Each wall is flat, endless, passes through zero and stands at right angles to its row. A trip goes straight from one point to another. List the walls that it crosses, first one first.

Walls:
(1): [-58,-41]
(2): [-24,24]
Trips:
[44,17] to [4,-36] => 1
[-17,11] to [4,-15] => 2
[-37,41] to [-32,-23] => none
[-22,-39] to [-25,-69] => none
[-1,-14] to [52,59] => 1, 2
[-59,-3] to [-33,32] => none
[-16,4] to [95,-6] => 1, 2
[1,-60] to [8,-49] => none
[32,-23] to [15,12] => none
[10,31] to [-46,4] => 1

Walls:
(1): [11,41,-39,35,30,64,6,67,31,-75,13,-34]
(2): [7,11,-21,30,-17,20,16,-8,9,5,-58,21]
(3): [-30,15,-7,2,9,2,2,59,-40,16,-85,-19]
(4): [14,-33,-4,38,41,-5,-7,-45,3,20,-2,-24]
(5): [23,24,-24,16,-29,-3,40,13,-5,35,24,28]
Trips:
[-9,13,-34,31,17,-19,-54,-9,-11,66,15,-29] to [-52,-54,-4,68,25,50,42,13,-21,20,-5,-57] => 5, 1, 2
[-14,-2,42,-30,35,14,-18,48,-10,-52,-14,-12] to [-73,11,51,-10,-22,23,-19,41,31,-42,86,44] => 3
[-95,34,-20,15,-27,-39,-56,-62,-14,-33,12,7] to [37,14,-22,55,61,0,-14,11,24,32,-33,-27] => 4, 2, 3, 1
[87,-12,-53,10,21,74,2,-35,39,-15,-18,-77] to [-58,25,-37,10,-47,-28,-9,-77,14,0,11,81] => 5, 1, 4
[-48,-24,-93,-47,-6,-1,-66,-46,11,48,-52,-3] to [-26,6,-6,11,7,32,-31,-37,34,11,-90,44] => none
[-15,37,15,-20,-39,47,-52,-40,-9,-30,-33,-13] to [5,-11,-49,25,48,53,-26,68,54,-8,-46,-63] => 4
[-47,-13,22,-11,9,1,18,-4,-20,-5,-12,45] to [-44,-29,1,-2,-30,42,6,25,14,6,-10,76] => 5

Walls:
(1): [-12,16,29,-20,-27,12,5,-4,0,-37,39,-32,4,-24,27,-5,-3,-15,-3,22,-11,43,-26,-33,-69,95,-27,-29,-1,30,-72,-14,11,5,-5,15,16,16,23,17,25,-25,39,-27,-18,6,-9,-34]
(2): [-17,-13,17,-22,16,23,-48,-25,50,3,55,52,43,-39,7,-14,-7,65,46,-2,4,33,-24,-1,19,31,14,-27,15,33,8,42,-15,-5,-15,27,-81,-21,3,6,-51,8,4,12,10,36,4,-22]
(3): [-11,34,12,9,-39,-1,-32,17,26,30,8,22,15,-12,4,-30,5,-37,-4,-14,1,-73,-1,31,-54,20,-2,-78,-18,10,17,26,23,-37,-13,20,-22,33,-15,7,-19,-56,-23,-52,-6,-41,-34,-44]
(4): [19,64,-40,54,19,-5,29,-4,5,23,-28,-11,47,-28,-6,21,-27,25,-14,-17,34,29,41,75,-30,8,32,11,-15,2,-3,29,-53,14,31,-33,-34,15,-15,-27,28,-62,19,-10,-51,5,15,-22]
(5): [6,-43,-1,36,-30,-6,-4,15,34,23,47,43,56,10,0,23,6,19,39,-11,-10,-21,-5,-27,-12,-22,-6,13,-27,28,8,29,-15,-54,-9,-6,-45,37,-46,26,-30,-1,25,-43,-9,59,-28,-17]
Trips:
[29,-1,14,-20,22,-38,52,45,-2,21,2,52,-37,30,-6,-18,40,-1,19,15,11,-20,41,18,35,-12,-1,10,-60,-16,24,31,-4,1,13,-12,-3,17,1,5,-23,-4,-63,27,2,-27,8,9] to [-15,15,4,-36,-17,-19,-70,0,40,-32,-18,-15,55,47,-28,9,-1,2,40,9,-9,20,-57,35,9,6,13,29,-25,3,37,46,-31,40,31,37,-35,31,45,-86,18,-66,-85,9,51,16,-5,-5] => 4, 2
[-5,-14,28,-67,-34,-10,-5,-20,8,4,-36,44,63,-46,41,-29,11,22,-3,30,-7,-18,-9,-19,4,-32,4,-4,-4,20,-4,26,14,43,30,13,-1,-4,10,69,-26,27,45,-61,-15,32,-10,-25] to [-58,1,-14,-43,18,-8,-20,-3,47,7,17,25,-29,-1,15,-25,28,-25,23,15,63,42,4,13,13,-24,21,-44,43,-7,-68,3,34,14,31,17,8,66,-16,-15,13,12,49,17,14,-7,-10,-23] => 5
[49,-18,28,56,-29,57,-8,-13,58,-26,-37,-1,5,5,-10,31,8,0,-28,-2,-20,-12,-48,-11,-8,-25,72,71,8,-27,12,-6,-28,-15,26,21,-19,-3,-74,29,18,15,-48,-25,-1,-2,12,5] to [-23,-6,-11,36,-57,17,-34,6,1,-57,1,-4,27,-10,-1,-45,9,0,-18,-25,7,-50,3,-4,16,-8,14,-9,-24,43,2,1,-11,-7,6,2,-22,22,1,14,36,-18,-23,-25,-18,40,-9,16] => 3, 2, 1
[21,0,-28,11,-43,-49,22,52,3,11,-7,-13,22,-39,-15,6,19,22,-9,-28,-52,4,-4,-36,35,-42,-35,-22,-60,2,-12,-54,19,13,-23,-25,-30,-30,9,-38,2,2,17,-49,-21,1,-9,58] to [-9,-8,-39,-1,47,-38,-58,49,-6,-51,-67,-8,30,-52,-22,35,-27,42,50,36,-26,-3,0,-48,-8,7,56,-18,53,-6,51,42,27,-79,10,37,28,-37,17,-26,2,10,2,73,-8,10,-3,25] => 2, 5
[-7,1,11,-9,-26,-5,13,-27,-21,-1,-20,7,21,30,-30,13,-12,18,-10,0,2,36,13,-37,-19,-24,37,-4,20,14,-4,-48,4,9,11,1,32,17,15,20,37,-11,29,-36,9,10,13,-28] to [-11,-3,-18,-3,-38,-22,-30,7,-28,9,6,6,6,-2,-9,-3,7,-4,-46,21,42,-77,7,20,27,-43,-16,-14,-37,-6,42,-22,-31,10,-7,14,-17,-16,-4,-6,-4,-15,-3,57,10,3,24,35] => 1, 4, 3

Walls:
(1): [-15,-12,-8,18,-31,4,-27,-1,-21,34,-8,12,-33,-4,-20,12,-7,-50,19,12,-11,-25,5,-37,11,12,-6,2,19,34,2,12,37,-56,18,22,38,2,-17,-23,-8,54,-16,13,-27,15,0,-24]
(2): [-17,26,-32,18,26,-31,33,24,34,0,2,38,11,38,0,0,25,-16,51,-37,26,11,-28,0,-16,-28,56,-5,0,29,-5,-23,-35,9,0,19,51,-10,15,-5,-8,11,-17,-26,10,-5,5,36]
(3): [-45,-29,-9,-5,-21,16,-3,-17,33,28,-23,-52,-25,-15,59,35,30,-10,-17,-24,11,35,-1,5,6,23,9,15,-12,27,-3,25,3,-56,-6,13,-15,-4,35,-13,-10,35,-32,2,-63,-17,16,-18]
(4): [20,-42,12,41,-30,18,-21,-17,18,-6,28,-7,19,26,18,-41,1,-4,32,-21,-19,-2,14,-43,-25,0,-20,-1,11,-20,-34,28,12,-12,0,-4,-26,8,-11,-21,60,-20,-17,-11,-35,0,-19,2]
(5): [1,-6,-18,-1,15,8,21,-9,6,65,12,26,-17,-3,36,9,23,-22,-1,-27,-2,-18,-17,-31,-20,-17,28,-26,8,8,7,-17,22,6,10,28,2,-1,17,-5,-7,-18,-30,4,-25,23,-17,-13]
(6): [-27,-1,-20,17,6,34,12,-21,13,-29,1,-5,-10,-23,-29,35,-16,-1,-32,-10,-6,8,33,-72,-13,6,7,-6,4,34,29,-24,-23,-35,-33,-1,-40,-4,-7,95,28,1,-3,13,10,13,-11,23]
(7): [-5,-16,-16,-26,27,-4,20,-26,36,-6,-24,44,2,-5,30,0,6,-51,-9,-3,-21,6,-47,3,-20,25,10,23,-6,-16,20,3,29,-22,6,23,11,3,-35,2,31,8,47,7,8,-56,-15,42]
Trips:
[61,-15,-2,36,-25,16,13,9,40,12,-12,13,12,23,-4,-17,-44,16,12,20,18,14,14,-36,-23,-18,5,12,0,-2,32,-1,-47,-26,4,45,23,-8,31,19,-52,23,-14,10,-3,38,-38,-18] to [47,12,-21,0,-43,5,14,9,-49,12,8,-3,-8,0,-27,3,-2,-22,-50,-11,-2,-6,-15,0,10,-32,-52,-9,26,18,37,-8,18,-26,25,16,16,31,32,19,9,-3,-27,-5,13,7,-29,26] => 4, 2
[22,48,9,-5,-25,-9,-5,-4,2,-31,-16,-44,-44,9,25,5,-7,25,6,-26,13,10,-22,42,30,18,-18,4,37,3,34,4,-22,-17,-26,32,-39,-14,26,-10,4,-15,14,29,-30,-11,-11,24] to [15,-5,-13,31,10,6,-9,41,-10,-20,-20,-22,-11,-6,-36,7,-6,13,2,-26,-9,8,-27,-9,1,-59,-24,-25,-10,-39,-28,-18,-22,8,-8,6,44,-36,-33,-2,39,-7,-23,1,-17,-23,-7,-26] => 4, 2, 3
[-7,1,-8,26,-46,40,9,-19,11,-7,43,-13,27,11,11,16,-2,6,6,5,-23,-33,-1,28,14,43,21,0,-37,17,7,3,-38,-33,52,29,-27,14,32,12,-9,19,-25,41,25,20,25,9] to [-14,-8,0,-8,38,7,-13,49,9,-9,-13,-1,-40,23,7,-28,-5,17,-24,40,26,24,-18,11,-29,15,28,-19,8,-6,6,21,2,-21,7,18,-38,2,11,-22,-1,26,20,-38,4,6,-22,-12] => 4, 6, 1, 7, 2
[10,22,-38,22,32,25,-37,-51,-15,-19,2,52,9,8,2,-36,-22,30,-28,51,18,33,11,-18,32,-34,30,-11,-3,19,-39,-26,-5,15,13,12,6,-10,-29,-3,16,-9,-1,8,12,14,-21,21] to [-29,-6,7,9,12,31,-9,-9,28,6,-14,-10,-8,25,9,-5,-18,31,1,2,-14,-46,1,-21,-13,24,-37,13,-39,2,12,40,16,-31,12,26,9,17,20,-12,7,0,0,0,18,15,5,18] => 7, 2, 1, 3
[17,-4,-30,-41,15,-75,7,-5,10,-22,3,-16,-30,-51,5,-29,22,-20,48,9,10,0,-9,-16,-23,0,-40,-21,29,24,-39,-32,-43,24,-17,-16,-8,-4,-32,4,13,4,14,-8,-12,34,12,-35] to [-32,-21,57,-19,28,-27,0,-15,17,-12,12,-49,-35,3,2,14,-10,38,-9,-15,24,-50,53,-12,4,-15,22,16,12,-24,-5,-6,3,-15,12,30,6,-1,-4,-39,-23,34,-22,34,27,-4,7,3] => 4, 1, 3, 2

Walls:
(1): [-1,-9,-3,-5,17,-16,-42,-56,30,-62,-32,3,-25,5,-16,-17,-21,-32,14,-20,36,13,-5,-4,-4,-13,36,-39,21,51,-18,14,28,24,-10,18,8,-2,-3,18,19,32,21,-5,-23,-18,-42,-11]
(2): [29,20,-8,-3,-22,18,-32,30,44,-10,-20,19,6,-14,5,21,-55,9,14,10,4,-18,8,-14,-95,-14,-67,-14,-23,4,43,-10,-24,4,-1,57,-1,-1,7,8,35,20,19,-8,-24,-16,-17,64]
(3): [-17,-22,-5,36,-43,-43,-20,5,20,-25,-33,17,6,6,13,12,-14,30,-21,26,1,-2,80,-20,-28,-39,-8,22,-20,17,20,-28,5,-3,59,-30,4,42,-20,-12,-5,-29,63,-31,-38,24,-29,16]
(4): [-33,23,29,12,-8,-27,-13,27,13,-5,-23,-6,-32,-35,-26,15,-55,-13,-3,-7,29,-5,29,6,-19,28,-23,-16,-38,-3,-24,46,-32,29,1,-5,4,28,-21,-24,-3,-4,-8,-40,-5,-29,-20,13]
(5): [23,25,17,-8,-13,-6,0,-6,-20,-28,62,-61,-2,-25,20,18,5,19,2,-5,-49,17,17,29,-7,-42,10,-12,-25,7,-30,16,-19,10,31,1,-47,-10,-18,-44,-24,8,19,-3,34,-36,-49,-5]
(6): [-23,-6,-11,20,13,33,-1,7,29,14,-19,48,-12,5,8,25,-1,24,-6,-17,14,-34,-30,-40,12,40,-19,8,-12,-2,7,34,11,-34,5,-12,15,-7,-6,23,15,15,-19,4,-30,-3,24,-1]
(7): [-37,14,7,23,7,29,-58,18,0,-10,43,14,-1,17,-32,-29,25,-32,-14,-21,-22,18,-31,12,16,33,-21,19,-20,64,-5,6,-1,47,-25,-3,-43,15,-22,12,10,2,7,-14,12,16,13,25]
(8): [2,26,-43,-23,2,-14,52,-38,-24,-40,22,-6,23,-91,6,-34,56,29,-28,9,30,-1,33,49,-24,20,-5,7,-47,19,6,15,-28,35,20,-3,30,-14,-1,5,-31,1,-4,-7,-38,-24,19,-8]
(9): [37,32,37,9,36,-37,55,23,14,-39,23,-33,-53,-14,5,4,4,-2,32,20,17,-23,14,23,54,11,40,-43,26,23,28,33,18,-16,5,-27,24,-10,-68,-8,23,-11,-12,-8,47,34,-18,-35]
(10): [2,36,-18,31,-3,-56,27,11,0,25,53,-6,-10,-20,-20,10,31,-17,25,20,17,46,14,3,20,-14,5,-24,-36,-23,12,-30,-15,-20,48,-1,-10,-4,7,12,-25,-19,5,2,11,20,6,42]
Trips:
[-20,49,-6,27,13,4,-1,11,13,-25,-18,25,-21,-55,14,-5,5,17,-27,-50,-11,-1,3,-4,46,2,-14,21,-27,-24,-37,-13,5,-18,2,-21,-19,-6,7,-19,20,-21,14,-41,34,22,19,27] to [-72,36,20,-14,15,-4,4,41,-12,22,-6,-16,15,-32,-5,-34,28,-52,3,-11,-20,-10,-1,61,-1,-10,0,-17,5,-23,-4,24,23,-24,-7,29,14,-43,16,-14,30,-18,53,-12,-9,-12,-25,29] => 3, 6, 2
[17,-29,-16,-19,-7,-26,50,22,34,-67,-1,62,24,-50,19,-12,-33,-22,-3,15,34,-13,16,-37,-22,-22,-45,11,-24,23,33,33,-9,7,-2,1,0,-10,3,-20,45,-6,16,24,-5,-2,39,14] to [-2,30,3,13,23,24,52,-23,-6,11,-11,-5,44,34,7,-19,10,-3,-22,-24,1,-19,0,-13,-12,-34,36,-8,22,-41,-49,7,3,22,11,-39,19,-11,-8,-26,5,-4,26,-40,-16,-16,0,-4] => 9, 2, 4, 5, 6, 1
[-9,23,15,11,-2,-25,-3,67,38,-46,-20,39,-13,30,41,4,-5,-39,-59,27,-4,34,39,8,-20,22,23,-28,-1,37,-1,-29,-18,-6,-1,0,-24,-17,-16,-53,-34,2,-22,16,5,7,49,61] to [-8,-17,11,10,-9,-18,-33,-3,-33,21,19,-14,15,23,-23,-3,2,20,-44,1,15,-18,-26,-23,-37,3,-39,6,41,4,-5,2,-1,-1,13,15,-5,0,-40,-32,-18,-4,-4,-14,35,34,-8,58] => 9, 5, 10
[-21,-29,12,40,-37,-15,-33,1,-2,17,15,-29,38,0,18,10,4,-7,-64,41,-44,-13,-36,-8,0,-26,25,-26,-47,-40,10,44,23,-16,-10,12,4,1,2,6,20,-23,-49,32,-37,25,-16,25] to [8,-1,13,-34,16,55,45,20,-8,24,-8,2,20,12,11,0,5,4,-28,-13,-36,-50,-25,41,-25,32,-28,-24,19,9,-13,-33,34,-35,23,-1,7,-19,48,-20,-11,13,53,-21,-4,-19,44,-13] => 10, 3, 5, 8
